Each wall is flat, endless, passes through zero and stands at right angles to its row. A trip goes straight from one point to another. List the walls that it crosses, first one first.
(in the rows, 128 means zero)

Walls:
(1): [146 144]
(2): [110  83]
(3): [137 109]
(4): [116 142]
(5): [ 52 143]
(6): [139 134]
Trips:
[172 154] to [131 109] => 3, 2, 1, 6
[ 74 146] to [180  66] => 3, 4, 5, 6
[154 146] to [109 173] => 4, 5
[ 97 137] to [ 61 101] => none
[186 135] to [107 133] => 3, 4, 5, 6, 1, 2
[103 142] to [ 94 172] => 1

Walls:
(1): [128 127  87 126 150  98 119 153 157 123 127]
(2): [112  86 130 121  84 180  26  87  87 102 186]
(3): [106 158 126 144 142 107  88 124 158 176  86]
(4): [104  96 114 154 152 118  93  49 150 174  77]
(5): [171 170 122 131  97 134 131 118 187 119 121]
(6): [102 159  86 140 176 162 135  80 112 131  80]
(7): [119 168 167 137 114 136 176 152  56  75 137]
(8): [143 143 129 141 160 219 186 132 151 121  91]
(9): [ 84 117 107 160 115 152 127 125 140 163 138]
Trips:
[116 202  92 127 150  65 178 157 141 112 153] to [127 155 103 144 102  82 131 151 112 146 153] => 6, 9
[163  97 110 153 161 152 113 145 101 110 181] to [ 84 137 123 151 140 148 149 154  48  86 114] => 1, 6, 9
[135 154 145 176  99 124 157 108 164 149 150] to [148 165 130 106  81 124  77 118 116  96  98] => 7, 8, 4, 2, 9

Walls:
(1): [101 127 108  92  84 150 129 129 215 140 157  95  66 115 105 130 169  50
 111 140 148 146 167 110 176 102  76 180 126 118 213 148]
(2): [ 84 114 109  87 122 151  54 117  71 112 117 112 138 147  87 108 116 102
 115  94 207 106 151 101 201 149 135 131  95 192 164 128]
(3): [143 214 125  97 148 137 174 119 118 169 135 138 137 126 183 124 126 119
 148 146 168  90 148 191 108 113 125 110 131 197 110 157]
(4): [ 63 162 126 110 103 113 172  98 134 126 172 102 150 119 176 150 127 115
 147 166 127 128 215 134 179 164 199 140 132 190 131  54]
(5): [147 167 115 144 142 145  99  82 139 126 101 134 123 143 143 131 162 140
 126 113 111 123  89 138 120 109 125 158 141 157 142  88]
(6): [133 124 117 173 122 136 114 131 172 122 108 102 202 168 144 153 105 116
  53 124 150 207  91 126 148 105 133 131  97 118  85  97]
(7): [143  93  91 149 129 101 120 109 103  68  94 114 132  62 133 175 130  79
 131 171 143 149 122 126 165  66 126 130 190 135  82 102]
(8): [105 129 139 163 179  72  92 183 189 129 165 152  95 138  93 145 105 119
 161  82 129 168 148 100 128 194 179 184 176 118 116  97]
Trips:
[133 109  98 139 115 166 135 106  85 101 183 205 151 152 159 141 147 120
 131 128 172 102 183 108 158 117 130 106 145 140 106 102] to [105 111 102 218 163  87 112  79 111 133 114 120  88  88 133 143  96 101
 168 194 184 115 100 152 152 129 156 203 109 139 152 114] => 5, 8, 1, 3
[144 149 150 154 154 136 114 129 108 121 162 149 152 126 144 150 137  85
 177 149 141 144 133 145 101 109 142 177 158  83 167 126] to [137  89 137 130  78 112 143 123  45 116 158 121 110 135 137 123 127 116
 134 136 148 175 102 178 127  72 144  79 158 158 164 149] => 4, 8, 5, 1, 2
[190  89  64 134  98 135  88 113 120  87  97 102 128 141 157  86 116 139
 137 124 123 120 140 135 132 120 145  93 128 150  81 116] to [ 92 118  89 137 123 137 148 117 139  70 146 131 144 147 211 150 146 176
 123  79 133 202  82 115 121 104  63 114 132 148  75 102] => 2
[142 152  91  89 146 129 138  95 114 140 129 134 122 112 147 107 155  76
 151  90 143 137 182 120  90  80 148  99 100 109 130 122] to [116 154 105 105 122 141 118 119 143 168 137 158 117 155 131 157 115 109
 141 123 132 152 136 102 124  92 157 138 130 169 162 124] => 7, 8, 6

Walls:
(1): [129  93 142 143  59 165  93 115 132 145 165 117 173 157 125 162 140 115
 130 119 111 157  94 180 151  82  70 107 109 138  70 178 132 145 151  57
  45 151 103 126  81 148 159 129 108 183 190  89]
(2): [164 172 101  84 138 119 180 179 158 147 166 169 119 134  86  99 105 107
 138 125 137 157 131 144 109  85 213 107  99 153 156 153 136  88  91 148
  57 181 146 111 127 164 147  55 135 173 138 111]
(3): [125 111 141 158 131  89 132 141 121 106  86  99 131 163 151 136 101  58
 125 119  79 109 141 151  99 124  85 108 102 168  92 106 126 121 108 149
 120 115 166 178 111 156 111  79 124 126 148 135]
(4): [103 122 139 135 122 155 165 155 114  87 112  85 106 100 134 145 173 155
 120 142 132 122 104 164 160 115 189  92 117  96 166 124 107 116 116 111
  66 139  91 173 179 101 142 163 194 135 126  85]
(5): [175 144 133 162 148 124 122  90 109 160  75  98  92  99  73 117 127 163
 118  78 182 166 147 124 161  55  84 146  72 155 137 139  96 140 127  92
 139 115  95  98 133 192 118 181 126 138  77 122]
(6): [165 139 116 118 130 131 136 161 128  48 206 155   9 103 111 150 117 134
 139 106 207  88 142 130 109 143  81 137 155 152 209  95 156 121 136 175
 114 159 152  83  92 135  82 117 166  78 127 113]
(7): [121 109 119  58 163 102 158 154 155 114  98 102  90 155 169  93  92 135
 184  95 103 148 178  68 136 136 123 188  44 148 128  81 142 115 106 143
 133 153 117 111 129 150 145 174  91  95 123 118]
Trips:
[128  99 133 142 122 131  94 128 154 198 100 132 134 174 157 175 109 138
 104 126  95 115 170 132  87 158 119 131 152 131 167 109 124 134 127 113
 156  52 112 123  89  94 152 131 159  70 109 141] to [160 121  93  80  99 128 107 134  99 145 149 111 126 131 174  73  99 195
 133 176  64 181 173 107 176 112  36 134  73 145  93 149  88  65  63  74
 173 114 153  83 198 113 150 130 108 125 128  87] => 7, 5, 1, 3
[172 136 124 110 168 126 138 120  75  97  97  95 107 126 131 132 122 154
 134 161 104 108  87  94 172 103 153 159  90 165 143  89  93  82 165 104
 176 125 117 148 114 103 106 116 126 102  96  83] to [114 125  62  87  95 154 120 136 129 148  84  90  81 105 130  81 147 126
  82  98 196 138 176 189  81 156  99  94  98 110 136 150 106 110 129 136
 163 161  83 109 145 159  62 134  98 137  73 147] => 4
[155 140 121 133 194 152 128 162 127 137 165 115 107 131 115 185 127  82
 125 151  94  86 128 137  74 157 107 101 141 164 103 133 131 154  86  90
 130 143 113 128 147 166  64 124 135 140  86 117] to [190  80  98  98 109 116  74 118 109  74 111 121 139 146 146 205 124 142
 104 191 104 108 123 114 126 161  89 115  90 128 194 133 106 102  79 128
 136  63 117 148 117 107 121 114  90 110 216 174] => 2, 1
[110 177 166 125 131  96  96 170  90 133  83 147 154 127 144 103 180 183
 101 115 136 103  76 169 157 105 170 149 147 183 138  90  71 117 113 132
 126 139 143 133 123 118 159 132  88 121 190  72] to [149  75 147  74 104 148 103 128  95 133 140  95 162 134 119 116  90 133
 140 154 140 167 138 100 172 141 190 180 117 116 117  99 117  84  31 153
 110 150 135 147 158  53 140 141 147  54 116 154] => 1, 7
